Each row of a before or after table is a point. One or more steps were done to the points. Then noise was added and the rows were shuffled. The steps act on how far a point lies along the listed directions, d1 being the first. What was done? A step turns or swaps two directions, mirrors them in a line or flattens them onto one, adds a multiple of one to another, or multiplies one. Angles are multiples of 10 degrees, from the lower direction toward the higher: turns from -170 to 170, lines from 10 to 170 but not 90. Use the fewest steps. Two steps may share a direction if one is a turn and the other turns, adds or multiplies; they go together, in the order done. Otherwise the lowest direction goes first.
In the rows, 128 means zero.

Directions:
(1): [111  61  99]
(2): [ 57 136 151]
Before, 8 rows:
[[249  72  92]
 [121  98  87]
 [197 153 106]
 [134 106 116]
 [ 85  98  88]
 [ 93  93 111]
 [ 97 108 125]
 [138 181 139]]
After, 8 rows:
[[163 114  74]
 [ 77 138 134]
 [165 140  97]
 [195 229 186]
 [149 101 108]
 [152 134 123]
 [115 199 153]
 [165 103  98]]
Steps: turn d1 and d2 by -90 degrees

Directions:
(1): [137  90  85 180  57 129]
(2): [127  98 180 198 165 164]
(3): [142 168 191 151  86  71]
Before:
[[139 168 160  97 154 159]
 [135  62  96 169 146 190]
 [ 90 157 150  51 208 160]
 [125 212 223  75 184 116]
 [136 143 190 139 124 139]
 [120 102  91 181  33 135]
 [122 101 102  76 140 184]
 [102 144 115  84 168 133]
 [131 161 226 163 142  99]
 [132 110 190 201  35  67]
 [121 121 139 169 186 176]
 [146 165 150 168  92 104]]
After, 12 rows:
[[126 158 136 109 190 151]
 [153 131 199 189  99 106]
 [113  75  34 113 147 229]
 [113 112  79 141  89 121]
 [126 110 143 120 160 181]
 [107  73  53 161  61 168]
 [144 116  90 132 105 190]
 [111 195 209  96 141 101]
 [145 114 137 136  47 128]
 [108  91 115 125 211 194]
 [128 113 143 210 125 152]
 [ 93 143 200  64 227 133]]
Steps: turn d1 and d3 by 130 degrees

Directions:
(1): [ 46  77 172 109 130 141  75 111]
(2): [151 113 110  62 122 144 149  34]
(3): [ 97 132 142  86 182 176 200 168]
(4): [184  86 116 140 205 165  79 133]
(5): [ 94 112  61 107 176  49 129 133]
(6): [150  53 176 163 130  86 186 117]
Before:
[[136 110 113 180 122  70 122 171]
 [123  31 199  84 198 166 154 145]
 [ 61 155 179 167  61 122 199 167]
 [178 136  70 140 168 121 129 179]
 [ 65 118 236 144  34  99  97  82]
 [180 123 106 143  68 103 144 110]
 [ 76  51 191 115 158 114 192 124]
 [136 156  87 185 118  96 143 184]
 [ 46 123 172 102  76  94 143 125]]
After:
[[149 150  77 175 104  89 132 147]
 [137  26 194  79 183 161 145 109]
 [ 83  47 187 109 146 111 184  96]
 [167 131 117 153  85 111 156 152]
 [ 80 148 168 154  39 112 184 114]
 [ 49 122 171  99  73  95 142 121]
 [143 106 108 176 114  68 118 148]
 [187 133  65 135 158 116 120 151]
 [ 53 122 244 152  45 103 107 112]]
Steps: flatten d2 and d3 onto the line at 50 degrees

Directions:
(1): [ 81 180  56  85 158 148  74 115 143 179 164]
(2): [151  68 130 104  56 203  88 109 105 131 176]
Before, 14 rows:
[[153  99 181 162 134  97 197 152 128  86  83]
 [119  82 105  83  71 203  63 100 111 144 178]
 [141 108 150 135 108 142 145 132 121 105 104]
 [116 112 105 144 128 139 115 112 135 136 128]
 [128 108  96 108 106 190  76 117 112 153 170]
 [136 131 154 145 148  78 167 128 135  99 107]
 [137  97 109 110  84 187 100 137 112 147 176]
 [146 106 142  99  59 185 114 121 122 138 159]
 [149  92 153 142  97 140 121 128 118 113 125]
 [131 123 119 124 122 135 131 145 117 121 138]
 [149 132 190 176 140 101 164 158 145 105  93]
 [178  75 185 136  77 154 165 139 105 111 127]
 [138 133 137 115 105 147 108 126 137 141 143]
 [ 81 142  68  91  94 186  43 119 124 169 186]]
After, 14 rows:
[[114 115 101 143 128 142 110 111 135 141 132]
 [160  78 165 149  86 143 128 128 112 103 121]
 [201  46 213 150  55 155 183 142  94  89 119]
 [137 132 134 110 104 152 103 124 136 145 149]
 [151  94 143  93  43 201 107 116 118 137 169]
 [130 121 119 125 121 136 131 145 117 120 139]
 [150  94 162 143 100 139 153 136 116  94  99]
 [164 120 215 194 138  84 186 163 143  86  74]
 [ 62 156  33  63  98 210   7 109 127 199 213]
 [174  82 214 184 125  82 226 160 122  62  60]
 [115  77  87  67  57 229  41  93 109 154 200]
 [143 127 168 157 150  66 186 134 135  87  93]
 [122 110  78  91  99 209  55 108 113 166 187]
 [137  91 102 100  71 205  86 132 109 154 191]]
Steps: multiply d1 by 1.6; multiply d2 by 1.3

Directions:
(1): [143  34 199 119 154 201  88 172 144  93 125 113 111 106]
(2): [104  91 103 123 140 175 142  83 130 141 225 146 223 130]
(3): [ 94  92 159 218 124 110 213 128 103 116 176 109  72 151]
(4): [217 152 141  97 193 104 170 139  63 109 168 113 132  71]
(5): [ 98  83  47 110 143 136 167 110  94  37  66 103 143 124]
(6): [ 73 113  71 101 135 142  81 169  51 185 164 109  71 106]
Before, 8 rows:
[[146 143 108 125 135 129 135 139 127 116 124 125 138 116]
 [ 86  92  95 137 132 147 144  98 101 141 173 125 152 134]
 [154 127 186 140 139 132 128 135 127 128 132 132 108 118]
 [127 139 143 141 136 125 129 115 143 126 130 156 158 141]
 [115  98  98 120 129 136 136 125 131  86 100 116 140 128]
 [144 151 150 160 110 100 140 130 135 151 149 144 112 126]
 [ 67 107 115 173 106 140 150 134 114 121 117 111 100 146]
 [175 146 164 150 137 106 160 119 142 105 115 122 123 122]]
After, 8 rows:
[[ 62  73 163 249 121 111 226 114  81 152 225 106  60 160]
 [180 149 149 130 140 109 148 119 143  95  93 122 132 118]
 [144 111 146 121 146 135 136 128 113  87  93 122 117 113]
 [114 124 136 155 137 122 153 112 131 107 129 148 148 145]
 [ 71 119 166 219  95 118 165 152 117 149 138 109  48 157]
 [155 154 117 115 133 134 117 139 136 134 134 134 149 113]
 [126 124 104 156 118  99 169 124 111  92 104 124 108 125]
 [140 136 163 134 117 131 103 139 160 162 152 138 131 131]]
Steps: turn d2 and d3 by 40 degrees; multiply d3 by 3; multiply d5 by -1
